Each point is reached from the start by the listed moves, each made once or not at all, plus a little noise. Say if it took an odd or an even number of moves. Then give how often each move was made.
In the rows, zero is written as 128.

Moves:
(1): [195 156 132 151 164]
(2): [118 223 102 136 122]
Start: [103 102 106 118 134]
Points:
[ 98  99 107 114 140] -> even (0, 0)
[ 88 209  71 123 126] -> odd (0, 1)
[170 134 112 141 172] -> odd (1, 0)
[155 230  80 144 154] -> even (1, 1)

Moves:
(1): [180 138 124 127 142 126 119]
(2): [122 166 123 138 133 121 121]
(3): [128 168 189 132 139  96 133]
(4): [137  96 152 200 105 127 106]
Start: [129 161 128 130 147 143 129]
Points:
[178 249 177 145 178 104 122] -> odd (1, 1, 1, 0)
[183 218 203 213 159  99  97] -> even (1, 1, 1, 1)
[130 199 191 134 156 113 136] -> odd (0, 0, 1, 0)
[187 141 148 198 140 140  95] -> even (1, 0, 0, 1)

Moves:
(1): [172 134 140 167 138 132 127 120 102 135]
(2): [114 200 147 140 104  96 135 123 145 123]
(3): [130 122 170 115 108 144 129 122 121 121]
(4): [111 107 139 167 107 151 157 101 128 140]
(5): [111 143 134 142 157 148 137 161 111 150]
(6): [130 154  95 130 102 180 110 139 134 109]
(7): [133 139 132 106 137 139 179 139 147 139]
(8): [135 105 146 148 108 119 119 184 145 128]
Start: [145 109 133 121  98 123 151 168 139 120]
Points:
[139 220 122 113  58 154 197 186 181 107] -> odd (0, 1, 0, 0, 0, 1, 1, 0)
[117 207 162 129 113 120 216 210 158 148] -> odd (0, 1, 0, 0, 1, 0, 1, 0)
[181 193 211 141  73 119 208 158 142 125] -> even (1, 1, 1, 0, 0, 0, 1, 0)
[148 219 152 203  77 202 226 182 138 147] -> even (1, 1, 0, 1, 1, 1, 1, 0)
[151 212 195 192  54 214 227 172 131 143] -> odd (1, 1, 1, 1, 1, 1, 1, 0)
[122 136 180 193  33 104 177 189 176 128] -> odd (0, 1, 0, 1, 0, 0, 0, 1)

Moves:
(1): [126 141 131 129 112 144 133  78 101 129 129]
(2): [118 156 107 106 130 120 119 121 142 141 160]
(3): [ 72 124 142  94 125  91 144 133 131  96 117]
(4): [ 94 173 156 153 151 146 135 161 111 101 156]
(5): [154 125 141 110 177 175 119 121 139 120 105]
(6): [120 112 125 105 111 132 128 169 117 143 128]
(7): [ 96 131  96 122 185 114 157  94 143 158 117]
(8): [161 161  95 105 131 104 134 148 136 121 156]
(9): [141 134 139 144 108 121 143 126 151 125 108]
Start: [ 92 143 126 115 133 143 138 137 156 120 146]
Points:
[ 84 234 104  94 249 184 177 102 144 109 170] -> odd (1, 0, 0, 1, 1, 0, 1, 1, 0)
[ 43 223 129  74 240 123 207 150 198  76 134] -> even (0, 0, 1, 1, 1, 0, 1, 1, 1)
[ 51 179 135  44 166 163 141  81 160  94 141] -> even (1, 1, 1, 0, 1, 0, 0, 0, 0)

Moves:
(1): [157 153 108 115 117 124 133  94  91 149 120  87 103 119 128]
(2): [108 124 132 114 153 102 136 175 126 141 141 116 139 104 130]
(3): [121 110 147 104 118 127 173 156 158 121 126 118 123 139 111]
(4): [141 127 164 151 108 189 136 157  94 152 128 108 131 173 111]
(5): [106 156 168 155 188 129  92  99 150 122 109  96 159 140  99]
(6): [127 102 103 111 112 157  90 136 123 118 139 116 152 135  97]
(7): [141 140 102  89 160 135 164 144  95  99 149 136 148 163 127]
(8): [152  73 122 165 141  94 106 137 153 116  98 142 125 124 140]
(9): [149 112  82 178 107 134 183 138 120 156 194 112 127 155  79]
(10): [ 96 117 126  86 120 133 114 116 126 169  98 139 139 147 127]
(11): [109  95 110 106 119 113 142 124  75 119 170 115  84 137 140]
(12): [155 141 137 126  82 112 104 132 118 129 155 135 114 183 115]
Start: [113 169 122 164 109 137 127 109 139  94  94 128 119 146 127]
Points:
[ 87  77  22  71  73 176 223 155  72 101 204  95 128 248  43] -> even (0, 0, 1, 0, 0, 1, 1, 0, 1, 1, 1, 0)
[141 120  84 166  24 110 223 150 103 110 231  96  58 249  64] -> even (0, 0, 1, 0, 0, 0, 0, 0, 1, 0, 1, 1)
[126 120 174 187 147 160  90 159 134 112  65  14 162 190  42] -> odd (1, 1, 1, 1, 1, 1, 0, 1, 0, 0, 0, 0)

Moves:
(1): [128 135 130 135 143 130  95 123 111 136 115 131 109 142 151 162 101 119]
(2): [171 144 145 135 126 124 114 132 120 113 140 143 115 129 135 124 128 153]
(3): [ 98 115 116 118 125 122 103 116 135 141 124 118 131  92 137 120 105 125]
(4): [119 117 126 144 126 111 137 138 133 112 131 145 135 126 100 108 132 137]
(5): [130 111 119 116 135 127 145 161 114 131 128 103 127 123 118 115 124 117]
(6): [131 136 170 103 152 129 125 158  89 146 126 133 117 122 140 124 131 128]
(7): [140 141 135 132 114 141 133 137 111 117 126 138 103 128 117 118 132 119]
(8): [171 125 138  79 138 104 161 108 100 128 133 160 142 152 135 118 135 157]
(9): [ 75 110 126  91 123 117 133 115 130 150 143  77 115 145 102 122 100 136]
(10): [139 150 129 139 119 140 118 136 109 120 136 124 137 122 127 129 124 100]
(11): [116 139 131 131 127 101 125 154 122 141 130 102 129 128 131 100 136 103]
(12): [115 137 100 126 128 122 184  89 157 112 146 127 159 141 154 117 120 172]
(13): [144 158 132 137 129 141 145 131 119 139 118 119 133 118 103 135 100 114]
(14): [ 89  97 113 119 108 122 109 149 157 127 132 177 114 116 110 147 112 145]
(15): [125 131 151 101 121 116 120 152  97 121  95 134 130 107 136 146 125 144]
(16): [113  95 146  96 139  99 120 124 138  84 114 166 114  84 117 149 115 159]
(17): [130 110 116 128 149 114 137 141 120 124 130 143 129 117 120 167 157 141]
(18): [137 165 112 111 144 143 128 119 111 106 116 124 144 123 117 126 115 128]
Start: [145 115 106 180 141 112 133 137 123 135 107 121 126 132 111 108 143 145]
Points:
[102 103 103 166 183  59 170 197  62 143 111 109 110 104 128  87 128 153] -> odd (1, 0, 1, 1, 1, 1, 1, 0, 0, 0, 1, 1, 0, 0, 0, 0, 1, 0)
[189 156 156 146 206  85  91 206   7 100  71 178 108 105 112 174 138 201] -> odd (1, 1, 0, 1, 0, 1, 0, 0, 0, 0, 0, 0, 0, 0, 1, 0, 1, 1)
[131 166  97  92 142  35 175 146  69 112  98 154 142 156  78 106  38 248] -> odd (1, 1, 0, 1, 0, 0, 0, 1, 1, 0, 1, 1, 1, 1, 1, 0, 0, 1)
